Every row gives one point. To make a cloud, some directions were put in groups of two or more. Within a group, all points are equally far from the middle, so they leave a hole (a ring in 2 directions, a hollow ball in 3). The other directions are filled evenly. Then the cloud was stretched, turned, moved and blurred a little. How many holes are there, and how many directions does each take, smallest first?
In the rows, zero is written as 128.

Cloud:
[[ 98 115]
 [104 140]
 [114  85]
 [102  98]
 [159 151]
 [177 127]
 [154  80]
 [170  91]
 [164 147]
 [166 144]
 [115 151]
 [172 136]
 [162 148]
 [168 143]]
Holes: 1 (2)

Cloud (22 x 3):
[[127 147 126]
 [111 147 186]
 [183 123 119]
 [136  97  94]
 [111 107 143]
 [143  89 122]
 [ 92  78 125]
 [146 132 147]
 [ 88  63 149]
 [181 139 138]
 [134  68 130]
 [106 174 121]
 [ 66 108 120]
 [110  82 104]
 [128 161 154]
 [130 108 152]
 [ 69 135 127]
 [118 141 157]
 [137 153 132]
 [112 113 146]
 [215 141 144]
 [160 134 108]]
Holes: 0

Cloud:
[[118 153  76 137 174 112]
 [174 118 118 146 184 165]
 [120 171  94 151 131 147]
 [164 136 128 107 137 106]
 [136 157  92 152 146 188]
 [162  81 104  98 137 117]
 [155  85 148 129 107 155]
 [135 139 105 162 147 192]
 [135 130  91 104 179 181]
 [181 143 132 149 135 139]
 [ 85 109 129 159 133 123]
 [ 95  88 111 147 166 156]
 [ 82 146  86 173 166 132]
 [154 129  92 147 184 176]
 [185  82 133 145 148 142]
 [ 90 108 102 163 176 148]
 [153 117  83 100 150 133]
 [159 105 144 102 109 113]
 [169 134 113 130 193 170]
 [106  87 117 142 155 172]
 [ 89 116 113 107 163 158]
 [ 87 162 102 170 154 138]
 [109 138  92 113 182 115]
 [142 147 144 152 171 118]
 [182  63 143 103 140 137]
 [174 126 101 152 154 127]
 [142  92 133 154 143  84]
 [191 133 140 108 166 167]
 [ 98 110 103 103 178 151]
 [190 112 147 151 147 158]
 [138 153 100 115 132 177]
 [ 89  97  89 159 152 104]
 [132 161 119 162 127 135]
 [136 137 105 143 203 160]
 [168 152 145 121 152 189]
 [141 126  85 105 152 108]
 [142  88 152 113 126 173]
 [130  94 127  95 182 127]
 [144  96 172 151 158 140]
 [134 103 158 101 141 172]
 [162  66 106 109 139 128]
 [111  84 120 123 146 175]
 [158 144  77 135 161 137]
 [149  70  97 111 141 140]
 [143 137 142 153 180 122]
 [182  87 135 147 160 151]
 [168 133 141 157 134 176]
 [132  91 155 117 120  90]
 [140 122 155 160 167 121]
 [177  67 135 117 122 111]
 [ 99 160 120 121 142 131]
 [ 86 123  84 111 154 113]
 [143 125 109 149 199 161]
 [ 89 131  85 170 173 122]
 [155 159 131 130 150 195]]
Holes: 3 (2, 2, 2)

Cloud:
[[132 153 170 120 161 170 105 145]
 [ 93  90 109 125 144 165  92 134]
 [120 126 101 147 145 187  95  90]
 [158 139 119 130 137 203 139 115]
 [110 121  90  92 152 149 175 105]
 [112 121 100 159 193 104 129 131]
 [132 119 165 140 112 153  85 160]
 [ 99  93  89 119 151 124 176  61]
 [127 116 167 141 180 132 161 121]
 [128  68 155 145 126 135  78 126]
 [127 168 101 110 137 114 138  92]
 [119 142  98 135 194 141  87 142]
 [173 137 123 130 100 137 173 112]
 [105 105 182 115  81 141 159 101]
 [122 138  99  79 120 114 193 129]
 [167 117 109 102  57 134 145 120]
 [151 146 112  72 154 165 155 112]
 [139 101 144 167 127 169 131 142]
 [ 78 106 137 182 118 115 127  94]
 [118 181 139 104 127 132 143 119]
 [149  93 112 141  95 157 142 141]
 [161 164 148  80 127 155 156 101]
 [101 126 126 161 147 175  74 144]
 [148 137 125  60 141 161 173  93]
 [156  89  97 139 120 148  98  68]
 [168 124 127 140 102 159 173  95]
 [142 163 165  90 122 139 191  95]
 [145 130 116 125 175 103  70 120]
 [135  83 135  96 117 145 196  74]
 [ 81 118 108 101 113  85 169  84]
 [114 137  91 181 166 106 110 155]
 [141  72 128 137 118 171 133 122]
 [ 93 113 126 103  99 144 197 100]
 [162 140 157  98 145 135 147  67]
 [140 150 168 125 126 123 187 105]
 [ 84  97 127 138 119 110  73 114]
 [100  91 203 105 158 141 141  93]
 [143 134 151 140 174 167 129 155]
 [108 142 176  66 124 129 169 101]
 [103 180 145 109 134 121 158 122]
 [135 138  90 132 122 138  77 109]
 [149 155  71 109 151 122 105 115]
 [118 176 132 112 131 117 105 152]
 [141 161 109 131 116 161 184 121]
 [110  99 158 104 131 117 162 144]
 [106 100 102 124 126 167  98  72]
 [146  85  81 178 138 118  73 141]
 [133  71  91 116 136  92 153 100]
 [139 132 193  96 173 158 131  87]
 [113 156  93 117 146 110 177 151]
 [112 101  83 124  92 132 147 148]
 [145 136 164 145 104 119 156  95]
 [162 109 148 113  89 161 129  70]
 [ 86 131 147 106 152  94 157  61]
 [144 135 148 158 125 153 178 124]
 [113 109 156 166 104 111 127  82]
 [133  88 169 144 119 140  78 102]
 [126 149 124  68 116 126 201 106]
 [106 103  73 172 121 124  95 160]
 [132 105 122 191 168 132  99 128]
 [143 149 105 132 166 181 138 142]
 [141 102 138 105 110 188  91 120]
 [ 65 137 139 130 161 100 181  88]
 [134 133 180  96 179 165 120 126]
 [123  89 122 129 112 120  72  79]
 [156 141 123 126 162 183 106 156]
 [157 148  85  84 155 149 131 147]
 [154 121  91 168 149  97 137 130]
 [140 111 122 123 200 124  93 104]
 [ 99  78 188 121 130 124 138  99]
 [160 117 135  71 134 117 172  64]
 [139  78 119 116 179 130 144  96]
 [140  96 135 153  88 124 139 147]
 [146 107 170 112  87 160 127  73]
 [115  84 147 120  97 121 151 142]
 [122 171 112 111 149 146 144  80]
 [144 128 125 121  84 181 171  91]
 [117 128 124  64 100 130 195  95]
 [180 138 114 100 148 163 152 123]
 [162  78  84 156 121 136 106 101]]
Holes: 3 (2, 2, 3)

Cloud:
[[127 138 158 131 121 103 157 132  60]
 [158 138  96  98 104 121 123 128  92]
 [ 87 110 199 113  94  83 134 122 106]
 [177 102 129 122  82 106 129  74 118]
 [134 100 170 174  93 156 156 167 166]
 [104  87  95 165 100 123 146 143  98]
 [107 176 170 157  94 147 152 145 111]
 [123 141 129  88  92 122 151  76 101]
 [166 137 134 134  99 167 107 164 154]
 [148 106 187 123 130  60 124 128  90]
 [101 118 186 128 112  76 189 131 115]
 [ 93 103 129 118  75 110 167 115 124]
 [112 116 170  74 122 132 144 110 130]
 [146  72 192 121 100 108 151 157 106]
 [152  68 164 108 150 105 153 121 145]
 [161 123 160 170 106  95 107 143 131]
 [ 94 127 128 126 125 150 104 133 167]
 [ 99 136 147  87 121 154 107 108 118]
 [119 160 124 151  94 116 168  99 159]
 [ 92  88 110 107 156 134 123 120  95]
 [ 85 106 160 171 137 121 185 126 127]
 [145 117 173 154 103 157 187 180 173]
 [142 120 126 105 128 158 132 145 195]
 [178 130  88  96  97 165 139 123  93]
 [139 171 103 100 132 123 137  94 143]
 [173 102 165  85 126 146 127 163  98]
 [109 143 152  82 117 115 156 115  92]
 [155 134 165 168 118 103 183  89 125]
 [115 126 111 106 115 108 106 150  58]
 [188  97  93 128 129 151 136 124 127]
 [ 68  73 150 109 123 111 104 128  94]
 [216  97 118 122 118 119 123 104 115]
 [145  83 161  89 144  78 134  99 105]
 [ 91 100 186  98 117 113 130 153 108]
 [185  78 132 114 109 125 150 135 166]
 [168  74 193 111  95  83 160 135 156]
 [141 179 179 186  84 109 140 155 148]
 [ 81 137 134 177 131 135 196 136 139]
 [110 130 147 127  83 130 131  82 130]
 [145 117 147 107  80 129  78  93 134]
 [ 98  89  95 123 123  91 178 110 110]
 [ 99 114 121  86 120 110 141  94  78]
 [181 162 140 142 134 115 162 151 112]
 [166  44 163 146 133 108 179 146 144]
 [127 141 119  90 125  88 151 148 122]
 [ 56  87 181 117 122  87 148 144 111]
 [101  94 140 103 144 123 196 120 109]
 [161 145 130 169  98 144 130 156 135]
 [105 101 157  53 114 108 121 139 118]
 [154 135 140 111 100 124 160 135  67]
 [155  53 103 108  84 160 135 128 125]
 [109 167 107 114 134 109 151 128 108]
 [179  89 159  57  93 117 104 106 139]
 [160 163 105  49  95 148 139 106 107]
 [109 152 102 162 125 126 177 154 152]
 [157  64 154 110 100 131 124 160 162]
 [126 107 107  47 106 142 108 106  93]
 [118 102 149 178  93  94 159 173 173]
 [163 134 122 140 126 168 176 150  88]
 [134 114 110 134  97  97 105 135 123]
 [127 127 191 140 141 113 126 142 111]
 [108 177 120 118  99 131  93 117 155]
 [120 107 147  96 126  99  96 100  96]
 [132  93 142 119  98 123  77 100 108]
 [ 99 100 114 125 121 145 119 127 157]
 [123 153 119 168  90  89 138 121 154]
 [158 141 186 114 126 144 100 118 122]
 [ 76 157 180 162 114 122 138 104 124]
 [ 62 108 195 160 128  81 159 135 141]
 [139 150 158 145 171 101 122 133 127]
 [161 114 119 130  91 101 151 149  97]
 [156  93 171 187 112  45 162 138 101]
 [147 132 183 198 120 107 144 131  87]
 [182 120 148 174  96 119 145 129  93]
 [131 135 121 162 132 100 141 165 153]
 [100  92 126 138 125 121 191 119 106]
 [103 136 165 112 141 154 119 179 141]
 [119 159 124 134  94 102 116 146 159]
 [ 58 177 186 165 118  99 183 169 153]
 [ 78 138 182 138 143 101 171 177 133]
 [171  72 168 126  98 130 118 119 127]
 [112 120 192 133 123 173 164 162 142]
 [103 173 125 137 105 100 155 132  95]
 [127 175 107 161  85 144 117 124 111]
 [ 90 155 205 172 133  76 166 146 131]
 [121 123 161 169 100  66 161 113  55]
 [ 91 133 114 132 166 130 135 107 119]
 [112  99 169 177  70 115 138 135 122]
 [143 106 165 120 145 111 112 132 122]
 [138  61 148 136  81 144 149 143 160]
 [133 113 103 102  73 144 138 153 142]
 [113  96 173 215 139 138 132 148 131]
 [ 98 152 140 112 176 122 156 143 137]
 [117 132 100  59 114 168 152 123 153]
 [136  92 122 159  95  74 133 130 134]
 [161 106 123  89 135 145 134 173  96]
 [111 114 155  52 119 131 130 134 108]
 [ 96  77 153 111 114  98  93 133 122]
 [124 153 130  99 131 153 165 181 154]
 [ 98 184 118 131  81 117 135 100 161]
 [180  92 102 133 126 153  97 132 103]
 [ 82 202 139 145 138  96 151 115 102]
 [156  79 166 146  90  94 158 106 121]
 [199  67 156 129  90 106 151 119 119]
 [156  97 120  81 131 160 113 145 147]
 [116 104 134 111 157 119 124 130 139]]
Holes: 1 (4)
